Each row of a before or after table is a point. The points were changed in one or more steps. Then noise was added and the rows were shuffled. The steps act on how far a point lies along the listed directions, d1 being the first. Name the steps. A step turns or swaps two directions, mirrors them in a line or flattens them onto one, adds a multiple of one to another, or multiplies one. Angles are multiples of 10 degrees, from the lower direction toward the higher: turns from -170 to 170, lines from 10 to 170 but not 90. Use the fewest steps. Two steps may share a direction if one is a turn and the other turns, adds or multiplies; they go together, in the order done. Otherwise the lowest direction goes first.

Directions:
(1): [ 49 -14 -27]
(2): [  2  52 -25]
Before (8 x 3):
[[ 36 -45  17]
 [ 19 -17  12]
 [-12  24  -5]
 [-15 -36  49]
 [-42 -61  48]
 [  5  -9   7]
 [ 56  12 -50]
 [-36  21  44]]
After (8 x 3):
[[ -4   8   9]
 [ 30  52 -47]
 [ -4  23  12]
 [-71 -26  52]
 [ 10 -42  42]
 [-27  45  20]
 [-36  -7  52]
 [ 14 -18  -5]]
Steps: swap d1 and d2

Directions:
(1): [-41  36  18  15  50  22]
(2): [ 18  29  -1  28  15 -66]
(3): [ 35  44  -6 -56  12   8]
(4): [ 11 -13 -70  13  34  11]
(5): [-14 -44  14 -40  41 -31]
(6): [-55  19 -35 -26 -28 -23]
Before (10 x 6):
[[ 12 -24 -39  21  23  28]
 [ 50  56   4  54 -61  27]
 [ 10  56  -1  90 -53  31]
 [  3 -33 -42 -18  -8  23]
 [-37  32 -34   2  69  23]
 [ 21 -16  -9  16  12 -32]
 [-46 -12  28 -15  29 -32]
 [-45 -13  30  20  32   3]
 [-54   7   6  31  53 -21]
 [ 19   5   1  15  48  32]]
After:
[[  7 -31 -44 -20 -14  22]
 [ 15  68  -4  73 -52  34]
 [-42 -10  30 -19  28 -31]
 [ 20 -22 -37  10  24  32]
 [ 51  53   2  50 -54  27]
 [ 30 -15 -12  10  11 -32]
 [-44  21   0  13  58 -14]
 [-36  -2  27   4  31   8]
 [-41  25 -36  17  67  19]
 [ 21   0   2  19  47  31]]
Steps: multiply d3 by 0.4

Directions:
(1): [  8  23  21  -4  -5  -9 -58 -57  45]
(2): [  1  41  20 -66  -4  13  42 -32 -22]
Before (9 x 9):
[[ -5 -50 -18  68  23 -20  -3  29  27]
 [-21   4   5 -40  18  33  54  32 -24]
 [ 19  11   5   3  -1 -16 -33 -19  35]
 [  9 -22   1  48  -6 -13 -71 -15  37]
 [ -1   5  27   3  -2  -3 -68 -16  23]
 [  8  13  23 -59  -8  13  35 -25   7]
 [ -2 -26 -25  47   2 -12 -48   1  37]
 [ 14  37  56 -58   9  -7 -55 -97  55]
 [ 20 -38 -25  66 -12  -1 -20  78  22]]
After (9 x 9):
[[  12    9   28  -32   -9    3  -18  -45   45]
 [  15  -15  -11   30    3  -18  -27   18   26]
 [ -13   34   27  -61   14   30   24  -20    5]
 [  -8  -42  -40   43    6   -4    4   44   -3]
 [  -3  -25    6   36    3   -4  -56   30   10]
 [  11  -25   21   42   15  -25 -108  -38   80]
 [  15  -18  -23   12  -13   15   57   92  -28]
 [ -10  -39  -20   29   24   -6   63   47  -18]
 [   1  -52  -23   63   -1   -7  -22   46   -4]]
Steps: turn d1 and d2 by -60 degrees

Directions:
(1): [  9  -7 -31   1  33  -1  11 -55 -85  10 -14  16]
(2): [ 71  44   8 -13   7 -13 -24 -16  12 -51 -46   0]
(3): [-24   2 -43 -25 -34  52   4 -15   7   0 -50 -59]
(4): [ 40 -70  17 -23   1  -4 -36 -44  27  37   5 -18]
Before:
[[  79  -15   44  -28   37  -37  -48  -23    1    1   11   12]
 [ -29   15   -8    4  -25   10    9    9    4   11    0   -6]
 [  -5   43    3   -1  -24   12  -12   28   26  -40  -42  -38]
 [ 101  -12   52   -8   29  -69  -33   -9   66  -34   18   40]
 [ -23   33  -39  -38   -1   33   17  -10   -5  -25  -61  -54]
 [ -39  -86  -16    9   25    3   32  -58 -109   84   24   -1]
 [  38    4   10   -5   19  -15  -17    7   19   -1  -17   -6]
 [  36   44   18    6   16  -13    8   10    7  -30  -10    8]
 [ -20  -19  -26  -18  -19   25   27   15   23    3    3  -40]
 [ -63   -8  -30  -18    2   31   19  -15    2   -2  -17  -19]
 [ -33  -92  -59  -27  -15   46   28  -61  -24   70   -5  -55]]
After (11 x 12):
[[ -25  -20  -11    1    5    8    8   20    5   33    3  -17]
 [ -43  -69    0  -25    1   19   -8   -7  -12   71   40  -30]
 [  13   35    7    4  -10  -11   -4    3    5  -15  -10   11]
 [  22   23    8    5   15  -25   25   32    8  -33   22   18]
 [  51   11   32   35   60  -73   26    4  -36  -14   57   86]
 [ -48   39   -2   18  -17   10   13   46    0  -23  -14  -20]
 [ -57 -101  -26  -23  -28   26   14  -15   47   66   31  -46]
 [  -2   38   12    2   37  -24    8    0    0  -48   -5   39]
 [ -44   66  -10    4   29  -11   44   39  -30  -36   -3   14]
 [ -27    0  -19   -9  -16   36   22    0    6   14  -15  -41]
 [  87  -25   43    7   52  -57  -15  -54  -64    8    1   39]]
Steps: multiply d1 by 0.7; turn d2 and d4 by 140 degrees; turn d3 and d4 by -120 degrees

Directions:
(1): [-11  34  49  42   1 -59  31  -9  55  20 -15 -29 -36  11 -36  11 -32 -38]
(2): [-35 -10  18 -64  29 -30  33 -38 -43 -40 -46 -20  -7 -29 -15 -24  30 -34]
(3): [ 27 -74 -24  -3 -58 -42 -43 -11  -3   3   3  20 -37  -7 -59  -5  12 -17]
Before:
[[-25  67  49  53   6   5  13   8  53  31   9 -25  -6  39  34   2 -32  23]
 [  6 -19  -3 -19   4   9  -1 -15 -19   3   0   3  11 -21   0 -22  30  -3]
 [-38  65  16 -10  59  68  33  -4 -23  -7 -14 -24  35  -9  75  -1  17   3]
 [-14 -43 -50 -72   1  23  -6 -21 -82 -59 -33  17  21 -29 -13 -32  66  12]
 [-36  58  13  -3  27  20  45   2 -15  -4  -8  -7  21   7  16   1 -13 -11]
 [-25 -39  16 -80  15 -58  24 -32 -51 -54 -48  -9 -30 -31 -24 -31  49 -34]
 [-21  19  10 -39  28  36  17  13 -24 -28 -10 -11  56 -17  35 -16  13  32]
 [-20  77  38  62  23   4  25   6  51  15   2 -33  -9  36  14  24 -35 -11]
 [ -1 -25   5 -33  -5 -18  22 -15 -23 -14 -27  -9 -25 -30 -20  -9  35 -36]
 [-43  65  43   8  56 -22  42 -10  17  12  -7 -34  11   7  23  14 -31 -37]
 [-41 -47 -46 -65   0  19   2 -14 -94 -14 -23  24  28 -19  26  -8  40  -6]
 [-14  90  63  81  24  -7  33  19  93  46  -1 -41  17  16  28  20 -53  -1]
 [  7   4 -21 -53  21 -22  11 -10  -7  -8 -17  -6 -10 -11  16   1  11 -14]
 [-30  24  21 -39  42   6  20  -6 -22 -21 -27 -17  11  -6  10  -2  -3  10]]
After (14 x 18):
[[ -23   71   35   50   12   40    8   17   37   33   18  -17   14   38
    57    2  -29   39]
 [   5  -20    8  -13   -4  -15    2  -25   -5    8   -7   -2   -7  -20
   -21  -21   24  -17]
 [ -19   80   18   49   39   54   17   18   28    8   15  -22   21   38
    52   23  -24   18]
 [   3    4  -11  -55   22  -37   15  -18   -5   -8  -24   -9  -21  -13
     7    0    9  -23]
 [ -35   21   40  -30   33  -34   25  -16   -6  -17  -37  -27  -15   -8
   -22   -1   -9  -14]
 [ -19   11   48    2   -8  -61   27   -9   31   -5  -31  -32  -15  -12
   -44  -10  -12  -24]
 [ -36   55   25    7   20  -11   48   -4   -1    0  -16  -18    0    4
    -8    0  -22  -28]
 [  -8  100   36   62   42   59   23   35   60   39   18  -24   62   16
    84   18  -38   39]
 [ -42  -58   -3  -31  -32  -83   14  -38  -38    3  -47   -1  -41  -20
   -57   -2   17  -67]
 [ -39  -38   15 -111   32  -51   34  -41  -79  -72  -61  -12  -21  -44
   -15  -44   64  -35]
 [ -39   54   62   36   20  -39   42  -26   39   18  -36  -46  -39   -4
   -13    7  -13  -60]
 [ -10  -22   -5  -53    6    1   25  -17  -46  -28  -33   -5   -8  -36
    -6  -16   48  -27]
 [ -45   68   34   -9   62    1   41   -6    1    4   -6  -32   24    3
    42   11  -21  -27]
 [ -16  -55   -7  -42  -29  -78    7  -46  -33  -40  -57   -6  -38  -28
   -95  -27   44  -48]]
Steps: mirror d1 and d3 in the line at 120 degrees; multiply d2 by 1.3

Directions:
(1): [ 36  39  12  37 -14  32  18 -43  -5  21 -27  -1  16  57 -24  67  46 -32
  31  18]
(2): [ 34   5  -8  34 -31  51   0  35 -14 -56 -30   2 -22 -25   4 -13 -44 -10
   0  85]
(3): [  6  -5  67  66  21  -7 -17 -37  20  24  76   3   0 -26  18 -22  -4  14
  32  37]
(4): [ -9 -16   5   4  29  32  -7  26   8  76 -26 -51  -7 -19 -31 -36  50 -19
 -52  40]
(5): [ -1   4 -94  36  43  42 -30 -16   6  35   8  47 -34  14  -6 -24 -18   6
  28 -17]
(6): [  4  45 -15 -22 -19  11 -11 -10 -20  32 -14   8  78 -17  81 -46   0 -38
  17   7]
Before, 14 rows:
[[  7  37 -25 -56 -49   0  12   6  -2 -13 -14  -5  82  18  39  10 -27 -22
   17 -20]
 [  5 -11 -59 -10  23   2 -13  -9  17 -12   7  39  -2  42 -16  12 -17 -11
   45 -45]
 [ 27  39   9  89  21  -5 -12 -81   9  27  49  38  12  18 -21  27  -6   5
  104  -6]
 [  8   4 -21  -5   5  42 -17  59   0  12 -42  -7  -2 -44   9 -39 -30 -27
  -35  38]
 [ 28   7 -82  59  24  64 -18  34  -5 -12 -25   9 -85  20 -37   3 -18  -5
   10  26]
 [  0   4 -48  33  56  47 -52 -22 -14  53  -9  20 -31  -6   7 -42   1   5
   10  22]
 [-11  18  53  10  19 -36  24 -50  19  18  54  -2 -27  38 -43  57  21  32
   25 -17]
 [ 22 -19  36 -24 -33  10  23  58  -8 -58 -20 -33 -11 -42   9 -33 -47  14
  -39  18]
 [ 23 -28 -27  89  36  45 -45 -15   1  40   1  29 -59 -21 -57 -33 -37  45
   16  45]
 [-24  -5  83   2   0 -67   2  -5  18  24  58 -17  39 -33  54 -64  -9  13
    6 -16]
 [  3 -42  22  50  40  37 -28  46  29  28  24 -26 -70 -71 -12 -67 -23  12
  -61  98]
 [-31  16  41 -41 -24 -19 -15  41 -22  31  -9 -16  67 -18  52 -17  23 -45
  -16  21]
 [ 32  18  30  -8 -17 -19  17 -38  13   7  27  -2  20  28  -8  59  32  11
   54 -52]
 [ -9 -29 -82  27  -2  71 -21  21  12   7 -35  14 -47   6 -16   1 -24  12
   16  27]]
After (14 x 20):
[[ 18  -5  39 -53 -44  -3  42  48 -15 -52 -47 -41  10  -9  -2   3 -18   3
  -41 -13]
 [ 54  10 -30  69 -22  60 -17 -14 -26 -16 -59  32 -24   9 -44  20 -39  16
   33  53]
 [ -9  20  25  20  30 -27  18 -58  19  24  58  13 -33  44 -41  54  12  37
   36 -24]
 [  1 -31 -45  11  39  13 -25   9  25 -11  26  27 -24   7 -21 -18 -33   4
   30  -8]
 [ 16  -6  28  16  16 -16  -4 -31  29  31  64  -3  -8  -1 -17  19  23  33
   45 -40]
 [  2  40   0 -25 -18 -15  36 -16  -3  51 -56 -22  43  69 -11  34  58 -34
    1 -49]
 [ 43  40 -16  -7 -43  47  23  16 -16 -28 -81  -6  -2  25   1  51   2 -43
  -22  54]
 [-17  -6   2 -35  -5  -9  -5  22  23  27  31 -29  47 -24  17 -37 -19   5
  -14  -4]
 [ 33   1 -28  62   2  40 -20  46  -7 -58   7   8 -68 -21   5 -20 -58   9
   16  55]
 [ 12  16  -3 -21 -19  27  -2  53 -10  -9 -48  -8  21 -35  24 -23 -29 -33
  -29  31]
 [-38  18  27 -46 -10 -17 -15  34 -18  56 -11 -15  64  -2  40 -11  42 -44
  -15   2]
 [ 22  24 -51  30  23  63 -40 -20 -28  15 -41  26 -18  -1  18 -24 -13  -9
   18  43]
 [ 36  30   5 104  26  24 -10 -61   9  34  24  20 -13  18 -52  30   3  -1
   81  25]
 [ -6 -32 -44  28 -26  58 -21  30  10 -28 -13  12 -35 -25  13 -18 -52  19
   17  52]]
Steps: swap d1 and d3; turn d2 and d5 by -30 degrees; flatten d4 and d6 onto the line at 60 degrees
